Every row gives one point. The last column is the point's height on a tilted bowl or saddle (a function of degree 2), plus a little noise. Along how many of its main directions does it bend up, bend down or stay straight?

Points (18 x 4):
[[  3  31 -89 -66]
 [ 46 -48  37 -40]
 [ 15 -68  30 -42]
 [-34  -7   1 -11]
 [-81  20   1 -53]
 [ 15  30 -33 -16]
 [-41   0  58 -41]
 [-17  -8  56 -29]
 [ 35  20   2 -10]
 [  8 -33 -18 -11]
 [  8 -20  39 -16]
 [ -8  30  40 -22]
 [ -5  40  -3 -15]
 [-46  63 -62 -78]
 [  0  27  38 -19]
 [  4  10 -14  -4]
 [ 26  29   7 -10]
 [-24  33  20 -20]]
Directions: 0 up, 3 down, 0 straight

Points, 21 rows:
[[-36 -65 -24  26  62]
 [  2  16 -26  -9  20]
 [  3   9 -40  18  25]
 [ -9  49  32  -1  33]
 [ 13   7  43   7  38]
 [ 40  -9  -2  21  13]
 [ -8 -59 -63 -26  57]
 [-53  33  52  31  -2]
 [ -7 -25  60  23  58]
 [ 95  41 -27   7  22]
 [-35 -45  11  18  40]
 [-13  13 -30   2  18]
 [ 43  -3 -24  37  21]
 [  9   1  41   8  36]
 [-22  -7  19 -43  39]
 [ -9  13 -16  24  16]
 [ 15  -1 -31   1  17]
 [  3  -5  25 -19  30]
 [-34 -44 -13 -38  48]
 [ -1  -8  25  23  27]
 [-28 -17 -25 -21  27]]
Directions: 3 up, 1 down, 0 straight

Points, 24 rows:
[[-17   8 -43 -47  14]
 [-16  62  47  44 -51]
 [-12   0  -4 -55 -12]
 [-22  18 -13  53 -47]
 [  7 -17 -44   7  18]
 [ 55  48  12 -17 -59]
 [-32  -3 -58 -27  29]
 [ -2 -27  37  40   9]
 [ 12 -36  11 -40 -14]
 [ 10  30  54  34  19]
 [ 13  19  82  -8  78]
 [ -3  53 -23 -49 -30]
 [ 38  -7 -79  16  30]
 [-44  43 -26  -8 -39]
 [ -7  32   5  -3  -7]
 [ 78 -16   1  29 -74]
 [ 48 -53  73  15  41]
 [ 10  66 -60 -38  -9]
 [ -1 -23  29  -8  18]
 [-25 -11  50  38   7]
 [-26 -45  -3  10 -23]
 [ 25  55  24   0 -28]
 [-14  10  22 -43  -3]
 [ 18  -3  -1 -12   5]]
Directions: 1 up, 3 down, 0 straight

Points:
[[ 30   1 -21  16  19  14  15]
 [-15 -10  61 -33   8  55  37]
 [ -6 -24 -38  24  33  22  15]
 [ 56  14   3 -11   8  30  18]
 [ 22  17  -6  32  55 -55  35]
 [ 95  28  23 -18   3  25  29]
 [-49 -16 -33 -27 -50  45  10]
 [-34 -71  29  32   5 -31  52]
 [-11  38 -37   8  54 -33  39]
 [ 17 -20 -37 -11  49 -16  15]
 [ 25  34 -25  12 -32  -6  34]
 [-12  24   1 -75  -8  17  56]
 [-15 -24  13 -28 -54   3  19]
 [ 31 -26   3 -20 -23 -35  35]
 [ 10 -18 -28  18 -35 -83  46]
 [ -2  26   3 -14  32  45  13]
 [  2  44   2 -27   1  54  38]
 [ 24 -12  -6  -2 -52 -53  32]
 [-24 -28  38 -67  -9 -11  48]
 [  9 -28 -76  37  32  14  26]
 [  5  -6  21  43  10  14  25]
 [  4  -1 -47   1   6   5  16]
 [-28 -82   3  23  29   6  57]
 [  3  13 -19 -81  14  36  58]
 [ -1  23 -45 -60  -5 -12  55]
 [ -4  -9 -23 -11  53   7   6]
 [-42   9  33  27 -92  11 -25]
 [-41 -17 -55 -51 -23  25  34]
 [-50 -22  -9 -35 -41 -29  11]
 [  1 -24  76 -23  26 -25  -1]
 [-10 -15  76  74 -55 -14  49]
 [ 12 -47 -39 -45 -28 -31  59]
 [ 12  38  38  13  13 -49  20]
 [ 37  27  55 -48  -1 -16  10]
 [ 29  18 -40   9 -59  35  40]
 [  8 -12  18  47 -22 -43  31]
 [ 33  -6  93  -1  33   6 -23]
 [ -5 -17   8 -44   5 -62  43]
 [ 14   6  21  31 -14  17  24]]
Directions: 4 up, 1 down, 1 straight

Points:
[[-32  -8  31  24  26 -26 -20   5  28]
 [ 34  61 -11 -44 -16 -27 -19  11 -33]
 [ -1   6 -18  13 -32  49 -56  -8 -42]
 [-38  28  13  53 -10   6 -13  33  32]
 [ -4   2 -23 -22 -49  -2  10   7  -8]
 [ 46  12 -42 -13  45 -14 -10  -5   0]
 [ 15  26  18  24 -14  18 -28 -32   9]
 [ 55   4   7   8  -2  -8  56 -24 -25]
 [-23 -38 -34 -50  -5 -10 -10  30  -9]
 [ -2 -11 -24  31  37  40 -26 -11 -20]
 [ -9  -5 -17  26 -18 -21 -23  33  24]
 [-24  51  -7 -20 -48  -9 -10  -4 -19]
 [ 41  25  19 -49  12  -7 -35 -30 -19]
 [ 29  -8  61 -41  34 -17  36 -44  12]
 [ 22  25  -9 -26   8 -19  19  28   5]
 [ 36  35  64  -4 -15   9  24 -30  18]
 [ 43   5 -10 -46 -16 -41  -6  50 -10]
 [ 75   9  21  48 -14  12  12 -54 -26]
 [ -3  33 -20  40 -18 -18  -5 -50  26]
 [ 28 -18  35   6  -3  45 -40  23 -18]
 [ 16  13  11  43 -12   0  19 -45  12]
 [ 28  13 -11  -6  31   1  20  28  11]
 [-57  23 -62  26  43  -7 -18  44 -32]
 [ 33  -4 -25  -4  17  36 -22  -4  -9]
 [-16 -12 -23 -65 -44  -3  21 -21 -36]
 [-24  34  57   9 -68 -25  24   0  23]
 [-20 -59  20   9   7  12   7 -39 -18]
 [ 42  34   2   9 -23  13  23 -42 -25]
 [ 12 -19 -37 -57  -1   0   7 -64 -56]
 [-23 -21  46 -35  -8  -6 -32  39   0]
 [ 19  21  26 -15  -1  -5 -34  17  14]
 [-20  28  17 -39  37  20  -4  -2  -2]
 [ 12  -1 -36  -6  30  31 -39  62 -23]
 [ 57  65 -12  32 -24 -16  21  11   7]
 [  0  19   2  32  25  44  50 -15 -43]
 [-32   0  49  21 -33 -73  -8 -36  49]
 [ -9   7   4 -37  45 -13 -33  31 -25]
 [ 13 -11  -9 -15  32 -20  37  -9  -4]
 [ -6  -9   5 -46 -11  11 -69  -8 -51]
 [-28 -23  -3 -62  17  -7 -48 -45 -48]
 [ 21  10   7  38  22   4  26 -38  10]
 [-32   1  -8   3  21 -33 -31  34  -5]
 [ 16  71  40  -7   4 -24  -9  -1  20]
 [-68  -1  36   7   0  -1  15  16  10]
 [ -3  28   2   3 -32 -17  24  32   7]
 [  7 -27  46  18 -82  -9 -16 -21 -11]
 [ 44  -6  33  55 -61  47 -23 -37 -58]
 [ 20  -9  25  23  -8 -24  49  28 -14]
 [ 15 -11 -26 -86 -27 -21  21 -43 -70]
 [ 65   0 -31  35  27  44 -12 -12 -25]
 [ 40  -5  -5   4 -19 -18   2   7   9]
 [-23 -15   7  25   9   6  10 -32  16]
 [ 36  40  51   9  22  42 -35  -8 -11]
 [  0  27   4 -18  -2 -29  24 -66 -23]
 [ 12  51   4 -35  23   0 -90  33 -95]
 [ 12  56 -36 -15 -14 -39  11  21 -33]
 [ 28  60  -7 -18 -30 -11  -4 -40 -40]
 [-64 -24 -16  -2  49  16 -21  65 -63]
 [-44   8  -7   6  -8  62  42  43 -42]
 [-29  59 -41 -18 -18   9 -40   5 -51]
 [  1 -95  53  52   8 -27   4  -9 -80]
 [ 27  16 -15 -29 -17 -36 -16 -23 -28]]
Directions: 1 up, 4 down, 3 straight
